Each wall is flat, endless, passes through zero and stands at right angles to its row. A trip goes straight from one point to another. List the walls that it crosses, first one first.
In the rows, 128 means zero.

Walls:
(1): [ 78 154]
(2): [129  91]
(3): [179 109]
(4): [ 83 137]
(5): [150 128]
Trips:
[161  47] to [170 179] -> 2
[113 138] to [171 153] -> 5, 4, 3, 1
[88 75] to [144 101] -> 1, 3, 4, 5
[121 146] to [104  97] -> 2
[148 160] to [183 116] -> 2
[ 91 135] to [102 103] -> 2
[177 123] to [108  86] -> 5, 4, 3
[161 119] to [205 158] -> 2

Walls:
(1): [111 134 133 181  99 107 158 114 170  89 175]
(2): [ 95 107 166 130  97 148 156 145 186 121 102]
(3): [154 194  93 162 112 121 131 111 100 100 115]
(4): [117 153 177 181 126 132 225 104  70 134 151]
Trips:
[111 131 183 100  78 137  96 119 157  85 143] to [150 167 172 134  72 109 116 117 110  99 168] -> 3, 4, 2
[142 121 189 155  85 125 108 144  81 152 152] to [141 115 126 108 167  88  64 112  93 197  84] -> 1, 4
[118 113 189 123 107 111 124  89 146 145 115] to [108 131 123 101  85 127 140 179 169 111 152] -> 4
[119 208 161 130 157 183 151 129 105 147 109] to [160 111 165  99 209 141  95 107  97 134 161] -> 3, 4
[185 128 109 128  97 110 138 170 197 108 107] to [184 117 133 159 147 136 170 202 213 111 125] -> 3
[146 198 161 136 132 123  58 168  59 150  73] to [120 144  90 123 132 157 132 158 135  46 105] -> 2, 1
[162 160 191 147 126 166  65 135 172 196 180] to [113  81  93 164 102 170 127 168 155 115 102] -> 1
[117 152 154 100 114  84 134 133 187 158 142] to [147 122  94 147 176 148 149 175 117 142 166] -> 2, 4, 1

Walls:
(1): [128  28 193 119 131 146 100 180 104 122 130  91  68  35 148 100 139 129
 136 119 118  84 143  97 136 117  82 116 134 150 156 173]
(2): [134 165  57 151 162 122 159  70 117 159 135  90 140 164 162 120 139  99
  99 127 175  80  85 102 118 157 123 156  99 120 105 138]
(3): [154  92 153 126 125 121 126 160 151  76  82  91 178 152 103 137 178 115
 146 145 108 140 117 105 127 174  70 126 162 190 125 182]
(4): [118 140 131 116  99 173 102 142  99 105 107 143 133 156 134 106 167 113
 217 169 158 114 162 102 114 150 132  90  72 110  84 101]
(5): [164  81 154 150 134  76 103 154 132  99 122 120  62 152 109  58 113  73
 121  71 110 134 139 132 143  50 164 125 150 147 166 118]
Trips:
[162 169 128 202  90  86  82 110 143 154 123 120 169  91  94 140 155 144
 153 122 147  83 105 137 146 144  99 214  73 178 112 140] to [ 94 150 147  74 127 105  82 124 172  92 145 170  80 176  45  77 175 150
  71 117 190 128 117  51 150 164  82 170 127 110 144 129] -> 4, 5
[160 179 137 190 165 162 135 199 127  88 183 151 139 147 165 141 159  50
  95 122 153  94 111 154  72 103 158 185 161  51 131 145] to [ 86 107 142 146 107 172  86 119 131 118  85 116 119 158 138 135 102 146
 150  86 175 141 149 147 160 119 109 131 118 105 147 178] -> 4, 1, 2, 3
[ 44 153 148  92 137  57 108 137 127 175 166 127 111 132  99 120 157 123
 179 103 158  88  95 164 185 162 111  89 130 126 115 170] to [145 123 137 119 181 192 159 154  98 181 142 171  64 123 208 128 169 149
 115 114 164 192 145 125 115 146 112 128 169  84 204 151] -> 4, 2
[ 96  93 155 111 147 111 167 116 179  76 198 109 130 171  97  64 134 133
 113  97 104 145 115 144 105 118  98  93 162 132 195 189] to [141 106 105  77  90  97 129 160 173  72 159 154 178 123 120 133 185  88
 127 160 161 116 138 209 130  98 159 145 101  90 142  72] -> 1, 4, 3
[116 149 123 176 108 123 137  78 138 129  93 137  63 171 143 178 109  76
 150 121 113 102  97  76  65 148 150 148  94 157 164 116] to [179 150 125 103 148 100 142 128  96 181  85 173 153 155 114 189 157 142
 133  75 150  93 133 118 177 117 165 101 149  82 118 145] -> 5, 4
[152 101 191 146  79 121  69 108  89  99 101 121 128 139  61 131 196 169
 136 128 131 157 147 205  94  66 113 134 117 192  55 101] to [114 138 144 157 131 171 161 179 126 151 117 123 201 147 164 181 129 122
 111 155 135 140  73 106 198 131  77 164 110 138 160 115] -> 5, 1, 4, 2
[173 107 134 203 103 115 127 142  90 164  91 160 141 163 140 163 120 109
  90 134 167  97  82 120 152 143 119  87  90 167 140 113] to [132  83 133  81 158 155 124 123 179 106 130 200 143 166 127 153 146 162
 123 150  96  96 119 136 121 176 200 131  93 128 103 190] -> 5, 2
[133 111 146 106 182  96 109 115 138 133 142  83 149 127 110 175 150 144
 102 158 137  75 171 129 124  93  88  82 178 148 190 112] to [185 123 198 141 135 131 162  85 164  51 211 168 176 123 122 138 162 140
 102 179 211 111 122  98  58 133  63 136 135 139  73  96] -> 5, 2, 4, 1
[112 124 120 149  90 130 121 194 188  64 158 113  75 127 113  80  90 102
 169  63 140 113 124 198  95 116 136 151 118  99 148 155] to [110 114 146 134  84 142 143 151 119 105 126  54  99 126 147  95  78 118
 125 151  50  74 159 123 129 103 131 146 159 151 124 146] -> 3
